Every row gives one point. The window is the flat piece filled in between its corners: a triangle in 3 columns, a solid with four corners in 4, and so on. A path goes straight from each point to the next, and from the last back to the first. After which points does the path pass through the window?

Window (3 x 3):
[[-19  38   0]
 [-10  -2  27]
 [  3 -53 -12]]
Path:
(1): [ 17 -43   7]
(2): [ 18   5 -20]
(3): [-30 -19  13]
(4): [-17 -34  -5]
(5): [27 -6 34]
(6): [ 15 -57  -7]
(7): [ -6 -60 -12]
(8): [-15 -41 -18]
Through the window after points: 2, 4, 8

Window (4 x 4):
[[-26 -51  26 -29]
 [ -6  -2  -7 -19]
 [ -8   7   4  16]
 [ 41  15 -22  14]]
Path:
(1): [38 13  8  3]
(2): [11 28 25 21]
(3): [ -3 -14 -16  12]
(4): [ -9 -12  -7  21]
(5): [  2 -15  23 -10]
(6): [-20 -15  47 -32]
(7): [-21 -60   4 -18]
(8): [ 30  10 -44  18]
Through the window after points: 6, 8

Window (4 x 4):
[[ -2   9   7 -22]
 [-15 -32 -35  33]
 [ 13  20   8  20]
 [ 30  11  40 -24]]
Path:
(1): [-7  4 47 16]
(2): [-22 -16   4   3]
(3): [  4 -11 -60  45]
(4): [  3 -13 -51  11]
(5): [-21 -30  -5  33]
(6): [  6  16  41 -30]
(7): [33 31 -2 -2]
(8): [ 23   3 -22  16]
Through the window after points: 4

Window (6 x 6):
[[ 44   5  -4  -4   6   2]
 [-38 -35 -21  23 -16  23]
 [  8 -11  26  -8 -19  -4]
 [-19  47  -8  13  20   6]
 [-13  27  18  20  30  -3]
 [ -2 -23  -9   2 -12 -13]]
Path:
(1): [ 27   4  13 -22  51  -5]
(2): [-30 -14 -14  -8   5  24]
(3): [ -6   6 -10  23   6 -10]
(4): [  4 -14  -5  43   1  -6]
(5): [-27   3 -13   5   6  12]
(6): [ -8  19  -4 -11  60 -18]
(7): [ -7  -3   9  21 -15   1]
(8): [19 12 -9 50  2  9]
(9): [ 36   0   2 -31   5  -2]
(10): [  2  26   6 -26  16  31]
(11): [ 27   6 -15  38   0 -29]
(12): [  4   5  -2  16 -14   4]
(13): [ 9 -7 14 -7  5  6]
(14): [-1  4 -4 -7 15  3]
(15): [ 39  10  12  21 -20  -6]
(16): [-15  23  -2  28 -43   0]
Through the window after points: 6, 8, 10, 14

Window (8 x 8):
[[ 27  19 -55 -25   3  60 -11  21]
 [ 33  25 -12 -21  24  24  19  -5]
 [-11 -18  17  10 -45 -20  23  -4]
 [ 12   5 -46 -14  25   6  40   1]
 [-36  -7  31  34 -26  12  18   8]
 [-22 -24  12 -12  -8 -20   2  28]
 [-32   4  -7 -15 -10 -18   1  -9]
 [-12 -13  -2  23 -12 -23 -20   9]]
Path:
(1): [-16   8  -3   8 -13 -12  14  22]
(2): [-19 -13  -8  -6  -9 -15 -14 -18]
(3): [-14 -22   3 -21 -39  21   2 -49]
(4): [-15   4 -15  20   9 -43  22  60]
(5): [  6  19 -18 -11  -5   8  14  13]
(6): [ 16 -11 -11 -25  18  53   7  -8]
(7): [ 21   6 -15 -25  22  35  14  -6]
(8): [ 17  45 -21  10 -11 -16  12  21]
(9): [-30  33 -21   4 -24  -9   9  26]
(10): [ -4 -30   7  -5   7  -1  15  -3]
(11): [-19 -28 -11 -35  -1  20  31  -8]
(12): [  4  26 -26   8  12 -13  -1  16]
(13): [ -5   4 -20  -3  -5   1  11  24]
(14): [-13 -23 -18 -11  10   7  31 -37]
(15): [-15 -11   0  13 -11  21   9   2]
(16): [-10   6  10  -4 -26 -12   2  14]
Through the window after points: 1, 7, 9
